Rows are points. Each table stands for the endless flat space through its points: a line for two points, a plane for three, and so on. Write the one point that lies in both, or say that there is none.

First (2 x 3):
[[-11 -11 -16]
 [-29  -5 -22]]
Second (2 x 3):
[[-18  -8 -15]
 [-26  -8 -31]]
They share: [-20  -8 -19]

First (3 x 6):
[[-31  13   0  -1  27 -28]
 [-14  11 -16  -5  40   5]
 [-27  13  -6  -1  33 -18]]
Second (3 x 6):
[[ -8   2  -7  -9  25 -12]
 [  0  -7  -2 -11  24  -6]
 [  2  -8   1 -17  19  -2]]
They share: no point

First (3 x 9):
[[ -6 -20 -15 -10   7 -10  23  -7   7]
 [-14 -23 -19 -10  13  -9  22 -11   8]
 [  1  -3  -4 -10 -12 -14   7 -21  23]]
Second (4 x 9):
[[ -1 -11 -26 -16 -18  -4   3 -25  19]
 [ -6  -7   7  -1  13 -26  16 -18  19]
 [ -7 -15 -32 -16 -20 -14   3 -21  25]
 [ -5 -11 -26 -15 -14 -15   4 -20  24]]
They share: no point

First (4 x 11):
[[ -8  27  10  -8  12  20  13 -27  14  -5  19]
 [ 16  17   6 -23  -8  -6  39 -34  15 -22  23]
 [  6 -13  26  -3  -8  29  -1  -9 -10  -2  18]
 [  3  36  10  -8  15  19  29 -30  30  -8  18]]
Second (2 x 11):
[[  3   2  14 -18   4   7  10 -30   8 -22  14]
 [ 19  10  18   6  -8  19  18 -14  12  -6  14]]
They share: no point

First (4 x 14):
[[-12  34   7 -23  -7   9  23   1 -21  13  31  -8   2 -10]
 [-17  15 -19 -16 -30  12  27  -3 -22  30  19 -21 -12   6]
 [-14  12 -13 -16 -34  24  22   4 -13  41  31 -28 -11  19]
 [-19  11 -27  -3 -31  21   3  13  -2  24  13 -30   3   3]]
Second (4 x 14):
[[-40  28 -19   1 -26   1   6  14 -20  23  16 -19   4  10]
 [-42  30 -13  10 -17  12   2  11 -24  19   9  -9  -2  14]
 [-16  27  -7 -15 -19  18  24   2 -16   1  13  -3  -7   0]
 [ -4  11 -25 -45 -43 -10  38   4   0  15  31 -31  13 -18]]
They share: no point

First (3 x 20):
[[  2 -13  -1 -28 -35  -9 -11   4 -38  -4  -3 -33  19  15  15   6 -27  10
  -12  20]
 [ -8   1 -25   8 -15  -9  45  -4   6 -42   1   3  27  13   7 -30  -9   0
  -36  10]
 [  3   1 -14   2  -9 -16  24   2  -6 -31  12 -10  21   4  20 -10  -5  11
  -25   0]]
Second (3 x 20):
[[ 11   6 -14   2 -26 -12  24  23   2 -26   3 -12   0  -8  22  -3 -21  -3
  -39   2]
 [  2 -18  -5 -25 -17  -9   9 -10 -37 -23   3 -24  39  19  19 -15  -9  24
   -9  23]
 [ -1  -2  -2 -14 -22  -8   4  -9 -26 -22  -1 -28  32  16  18  -3 -21  25
  -19  18]]
They share: no point

First (6 x 24):
[[-22 -23  32  -1  37  28  12  -3  36   7  15   4  20  12  -3  12   5  24
   -3 -11  20   6   1  23]
 [ -8  -9   9 -13  -8  15   8  -6   3 -23  11 -24  20   2  -2  23  25   2
   -2  -8  12 -20   7  18]
 [-34 -26  21  -9  -3  21 -17 -25   9  11  -9  -3   4  17  26  14  -2  30
   16  -9  13   6   4  30]
 [ -9  -9   8 -22   5  20   4   6  22  -5   4 -23   3  26   3  14   3  -6
   -8  -5   3  -9  -2  22]
 [-38 -27  22 -19  -1  32 -18 -21  22  23 -15   0 -10  34  39  10 -15  22
   15  -3   6  20   7  39]
 [-17 -18   0   0   4 -16 -33  -9  -3   4 -14 -29   8  17  -5   5  -8  31
    1 -20  12 -31 -33   6]]
Second (4 x 24):
[[-16   0   8 -24  22  33   0  10  23  14  -4  17  17  26   0  33  11   4
   17 -23   1   1 -12  25]
 [-32  -6  16  -3  -7   1   2  -9   1  15   8  -9  10   6   9  23  -2   4
    5 -27   1   1  -8  11]
 [-14   1  10 -23  21  28   2  10  17  10  -4  13  14  24   4  38  15  -2
   11 -26  -1  -5 -12  27]
 [ -9 -36  24 -21   9  20 -23 -19  30  -2  11 -17  -6  37 -24 -17 -30  49
   26   5  16   4  -7   3]]
They share: [-17 -13  18 -15   7  13  -5  -6  12   5   5  -7   4  21  -1  18  -3  13
  10 -18   4  -4  -9  15]
